Each row of a before or after table is a point. One or more steps were done to the points. Then noise was added and the rows were shuffled. The steps act on how far a point lies along the listed directions, d1 being the first. What was done? A step turns or swaps two directions, mirrors them in a line or flattens them onto one, adds a multiple of one to another, or multiplies one. Angles are multiples of 10 degrees, from the lower direction toward the higher: turns from -170 to 170, lines from 10 to 170 but not 90. Use the fewest steps. Two steps may share a direction if one is a turn and the other turns, adds or multiplies; they go together, in the order done. Otherwise the lowest direction goes first.

Directions:
(1): .53 .04 -.28
(2): .28 .09 .52
(3): .08 -.59 .06
Before (11 x 3):
-.14 -.07 -.18

.18 -.15 .36

-.25 -.22 .94

-.58 -.14 .55

.38 .17 .33

.20 .02 -.19

.15 .23 -.11

-.19 -.04 .10

-.31 .48 -.21

-.13 -.15 .52

.05 -.03 .01
After, 11 rows:
.25 .03 -.17

-.06 -.21 .23

-.35 -.18 .40

-.10 -.05 -.06

.31 .25 -.19

.09 .52 -.26

.28 .13 .05

-.60 -.29 .69

.03 -.03 .02

-.20 -.04 .12

-.71 -.17 .48
Steps: add -0.7 times d3 to d1; multiply d2 by 0.4

Directions:
(1): .37 .56 -.34 .41 -.21 -.33 -.23 .13
(2): -.56 .18 .05 -.16 .29 -.36 -.28 .54
Before (11 x 8):
-.43 .47 -.09 -.12 .30 -.35 -.42 .57

.33 .23 -.14 .30 -.21 -.09 -.06 -.21

-.69 .05 .12 -.60 .33 -.11 -.21 .53

-.59 -.20 .09 -.33 .28 -.02 -.06 .14

-.37 .46 .12 -.13 .09 -.14 -.41 .54

-.03 .14 .03 -.07 -.05 .02 -.02 .03

-.87 -.13 .25 -.47 .43 -.17 -.14 .61

-.94 -.07 .37 -.35 .48 -.13 -.04 .42

.49 .30 -.22 .09 -.21 -.04 .02 -.25

-.16 .39 -.12 .14 .09 -.20 -.29 .19

-.07 -.30 .20 .01 .03 .21 .20 .09
After (11 x 8):
-.19 -.01 .03 .06 .12 -.06 -.03 .47

.00 -.52 .24 -.36 .11 .65 .32 -.41

-.77 -.46 .54 -.43 .39 .23 .23 .01

-.48 -.43 .30 -.73 .29 .37 .11 .05

.48 .34 -.17 .10 -.22 -.09 -.01 -.16

-.53 -.27 .12 -.36 .26 .04 -.05 .07

.36 .18 -.11 .22 -.21 -.04 .01 -.25

-.07 -.28 .40 -.36 -.01 .66 .15 -.20

-.67 -.62 .44 -.62 .30 .27 .21 .11

.04 -.22 .06 .01 -.05 .42 .16 -.40

-.01 .06 .07 -.03 -.08 .06 .01 -.03
Steps: mirror d1 and d2 in the line at 140 degrees

Directions:
(1): -.04 -.22 -.56 -.27 -.18 .19 .17 .57 -.10 -.55 .55 -.29 .03 .36
(2): -.50 -.21 .48 -.48 .03 .54 -.35 -.23 -.16 .01 .47 .21 .39 -.15
(3): .22 .18 -.20 -.33 .45 -.13 -.10 -.67 .35 -.57 .19 -.39 -.14 -.37
(4): .07 .45 -.14 .13 -.18 -.26 .28 .21 .02 -.29 .25 .60 .57 -.62
(5): .72 -.09 .45 -.54 -.06 .21 .15 .46 .47 .16 .06 .12 -.26 -.21
(6): -.54 .42 .42 -.15 -.17 .18 .46 .11 -.13 -.53 -.35 .01 -.56 -.07
Before, 13 rows:
-.37 -.13 .02 -.56 .45 .16 -.50 -.77 .02 -.26 .26 -.40 .24 -.06

.43 -.32 .48 -.37 -.12 .16 -.03 .31 .33 .33 .08 -.11 -.42 .24

-.11 .06 .72 .11 .22 -.08 -.16 -.61 .17 .66 -.79 .01 -.31 -.16

-.43 .38 .34 -.17 -.08 .14 .48 -.02 -.13 -.70 -.49 -.15 -.48 .02

.04 -.09 -.11 -.16 .08 .27 -.17 .27 .04 .06 -.03 -.28 .01 .22

.04 -.28 .46 -.60 -.01 .52 .17 -.01 -.14 -.31 -.08 -.29 -.50 .18

.66 -.20 .29 -.62 .44 .13 -.22 -.41 .50 -.04 .16 -.57 -.57 -.21

.37 -.14 .41 -.46 -.07 .41 -.04 .31 .29 .11 -.06 -.21 -.55 .21

-.93 .04 -.02 -.32 .25 .26 -.04 -.73 -.27 -.81 .25 -.41 .18 -.16

.14 .00 .08 .17 .04 .20 -.17 -.23 .12 .30 -.31 -.14 -.21 .27

.56 -.13 .35 -.44 -.01 .01 .05 .17 .33 .28 -.01 .19 -.14 -.38

-.05 .24 .27 -.23 -.09 .13 .60 .46 .00 -.07 -.35 .04 -.42 .07

.40 .16 -.22 -.17 .37 -.20 -.04 -.50 .29 -.42 -.14 -.36 -.25 -.44
After (13 x 14):
.56 -.08 .05 -.46 .37 .01 -.08 -.32 .40 -.24 .19 -.57 -.52 -.18

.00 .07 .15 -.06 .17 .19 -.23 -.04 .07 .23 -.23 -.11 .04 -.01

.13 -.02 -.22 -.43 .27 .11 -.12 -.34 .14 -.58 .26 -.36 -.05 -.35

.03 -.09 -.16 .03 -.12 .35 -.06 .14 .03 .00 .04 -.16 -.10 .39

-.03 .34 -.18 .29 .44 -.50 .11 -.94 .14 -.35 -.53 -.45 -.19 -.36

.31 -.05 .35 -.25 -.01 .26 -.11 .10 .26 .18 -.11 -.10 -.37 .10

.43 -.14 -.01 -.32 -.10 -.04 .17 .35 .19 .04 .08 .03 -.19 -.16

.06 -.29 -.65 -.04 -.26 .01 .37 .82 -.04 -.24 .02 -.48 -.30 .65

.30 -.20 .38 -.19 -.12 .05 -.02 .21 .25 .27 .03 -.06 -.33 .19

-.16 .00 .30 -.32 -.01 .27 .26 .26 -.07 .12 -.02 .14 .00 .06

-.20 .11 .21 -.18 .03 .12 .16 -.13 -.07 -.38 -.19 -.08 -.07 .00

.36 -.09 .36 -.17 .14 .06 .11 -.36 -.01 .00 -.41 -.19 -.43 -.04

.29 .28 -.35 .02 .49 -.54 -.07 -.67 .30 -.21 -.45 -.53 -.25 -.10
Steps: turn d1 and d2 by 150 degrees; add -0.3 times d1 to d3; multiply d4 by 0.7; multiply d5 by 0.7; multiply d6 by 0.4
